Each row of a before or after table is a point. The points were changed in one or more steps. Then noise was added and the rows were shuffled. The steps act on how far a point lies along the listed directions, d1 being the first. Write out the steps. A step turns or swaps two directions, mirrors them in a line or flattens them onto one, adds a multiple of one to another, or multiplies one. Angles are multiples of 10 degrees, from the lower direction toward the higher: turns from -170 to 170, lines from 10 to 170 but not 90. Use the fewest steps. Two steps may share a direction if one is a turn and the other turns, adds or multiplies; they go together, in the order done. Otherwise the lowest direction goes first.

Directions:
(1): 17, -3, 69
(2): 58, 38, -12
(3): 37, -60, -12
Before (9 x 3):
37, 46, -55
-4, 40, -48
-23, -10, 6
-34, -45, 111
25, 8, 12
32, 12, -39
16, 80, -42
45, 28, -13
29, 41, -34
After (9 x 3):
-48, -23, -35
-29, -17, -72
-57, 8, -69
11, 17, -14
-5, 0, 24
45, 74, 94
-5, -23, -47
4, 13, -57
-26, -5, -56
Steps: turn d1 and d3 by -30 degrees; turn d1 and d2 by 70 degrees

Directions:
(1): 12, 55, 50, 17, 7, 64
(2): 13, -32, -9, -57, 63, 40
(3): 85, -33, -14, 25, -26, 19
(4): 41, 10, 54, -6, 39, -62
(5): 23, 62, -66, 10, 33, -12
Before (10 x 6):
59, -34, 48, -6, 11, 66
-1, 65, 18, 14, -9, -37
35, -54, 30, -10, -23, 95
-21, 26, 13, -38, 61, -32
29, -32, -40, 5, 18, -12
12, -57, -93, -15, 40, 22
-78, 32, 8, 45, -68, -59
33, -79, -65, 4, 42, 4
-52, 33, -28, 21, 0, -20
-44, 9, 37, 8, -1, -58
After (10 x 6):
-34, -5, -22, -46, 51, -34
20, -84, -26, -15, -14, 60
-40, 52, -1, 24, 6, -16
-29, 26, -43, 10, -34, -45
26, -58, 9, -21, -28, 96
77, 12, 29, -10, 86, 39
-49, 5, 24, 16, -6, -50
71, -28, 26, 9, 83, 16
47, 2, 8, 11, 34, -14
-61, 57, 48, 51, -51, -60
Steps: mirror d1 and d4 in the line at 130 degrees

Directions:
(1): -4, 8, 7, -50, 56, -46, 24, 19, -79
(2): -25, -15, 26, 3, 10, -35, -50, 92, 35
Before (9 x 9):
-7, -14, 4, -23, 37, -23, -14, 15, -36
18, 17, -35, 51, -86, 67, 5, -89, 65
7, 4, 34, -24, 28, -6, 13, -4, -43
-7, -7, -16, -24, 25, -7, 10, -24, -32
16, 15, -31, 8, -11, 24, 20, -65, 12
5, 15, -1, -11, 1, 25, 2, -18, -24
-2, 14, -7, -29, 45, -33, 13, 14, -61
3, 16, -30, -2, -12, 16, 19, -75, -21
23, 15, -8, -6, 25, -5, 10, -24, -43
After (9 x 9):
-19, -22, -4, 6, 0, -2, -33, 18, 35
-5, -9, 45, 4, 0, -3, -27, 38, 22
26, 28, -42, 29, -67, 60, 38, -120, 14
6, -1, 3, 28, -5, 1, -41, 24, 33
-13, -21, 8, -8, 21, -21, -36, 36, -2
-19, -4, 4, 10, 9, -24, -43, 70, 24
8, 7, -22, 26, -25, 28, -5, -43, 49
-11, 1, -16, 31, -40, 22, -31, -27, 50
-5, 6, 6, 10, -15, 30, -20, 8, 14
Steps: swap d1 and d2
